Each point is reached from the start by the listed moves, each made once or not at all, plus a little noise. Say if it took an odd or an even number of moves. Then give how often each move was made.

Moves:
(1): [66 -7  4 26]
(2): [ 33  29  29 -38]
(3): [ 13 -30  31 -11]
Start: [ 10 -18   9  11]
Points:
[ 58 -20  69 -42] -> even (0, 1, 1)
[ 26 -47  43  -1] -> odd (0, 0, 1)
[ 76 -25  14  39] -> odd (1, 0, 0)

Moves:
(1): [ 17 -24  -8  -2  -2  14  12  -5  37  27   8]
(2): [-1 11  8 11 26 28 -9 -9 20  3 -1]
(3): [-16 -21  39  -7   8  -1  -7 -21  22   1  -5]
(4): [-28  -8  31   1  -7  23   3  20 -29   5 -13]
(5): [  9 -16   0  29  27   0  10  -1  -1   5 -11]
(6): [-45 -23 -17 -48  14  14   0  21  15  13 -35]
(7): [-13  33  13 -18 -10  -2  39   6  13  -5 -18]
(8): [  7  16   8  -2  11 -12 -16  24  -4  28 -18]
Start: [-34 -35  -4  36  47  10  -5  15  25  -3  21]
Points:
[-84 -82  24  23 121  49 -14   7  80  18 -30] -> even (0, 1, 1, 0, 1, 1, 0, 0)
[-48 -41  37  66  73  20  -7  58 -11  33 -19] -> odd (0, 0, 0, 1, 1, 0, 0, 1)
[-41 -17  10  49  65   5  41  20  36  -5 -10] -> even (0, 0, 0, 0, 1, 0, 1, 0)

Moves:
(1): [ 25 -20 -11  -5  -7 -11 -15  -4  -3 -17   7  20  11  -1 -10]
(2): [ 17  43   3  -1  14 -22  -3  -8   9   6  17 -17 -10  17  15]
(3): [  6  -8  28  -5 -48 -14   7 -11  20  -4  27  -9   6 -12 -24]
(4): [ 22  -3  -9  16   1  14  13   1   5  -3  -6 -16  13   6   4]
(5): [-10   2  14  -6  26   5 -10   4  -3  -4  10  -9  10   5   3]
(6): [  4   7   9  -4  -5  33 -22 -11   8   4  18  -7  12   7   9]
(7): [ 16   2  -4 -28  -3   0  10   4  25  22  -8  -2  -6  19  11]
(8): [  2   1 -15  -2 -11  -9  -2  40 -27  19  16   0 -16   0 -25]
(9): [-15  -2 -11   4 -11 -12  -7  17  18 -10  14  -4   5  -1  -3]
(10): [  6  -8  -7  18  -1 -12 -16 -11   2  28  -3  -7   4  -5  -6]
(11): [-24 -16 -14  -6   4  -3  10  -7 -24   1  34  -2  -8  -7   7]
(12): [ -2   2  -3   8  18  10  22   2  18  18  10  35 -16   7   4]
Start: [  2   7   8 -24   6 -16 -14  -6  13 -17  43  21  29  14   8]
Points:
[ 54  29 -22  -8   4 -45 -25   2  45 -41  75   4  46  35  13] -> even (1, 1, 0, 1, 0, 0, 0, 0, 1, 0, 0, 0)
[ 31  -3   6 -34 -37 -42   6  19  51  63  82  37   2  21 -31] -> odd (0, 0, 1, 0, 0, 0, 1, 1, 0, 1, 0, 1)
[ 35 -18  -3 -37 -57  -6 -14   1  25  51 121 -24  37  20 -15] -> odd (0, 0, 1, 1, 0, 1, 1, 1, 0, 1, 1, 0)
[ 11  40   7 -44  57  -5 -25 -32  47  57 121  11  17  56  52] -> odd (0, 1, 0, 0, 1, 1, 1, 0, 0, 1, 1, 1)
[ 28  10   8 -11   1  32 -22 -18  29 -13  53  -2  57  27  22] -> even (0, 0, 0, 1, 0, 1, 0, 0, 0, 0, 0, 0)
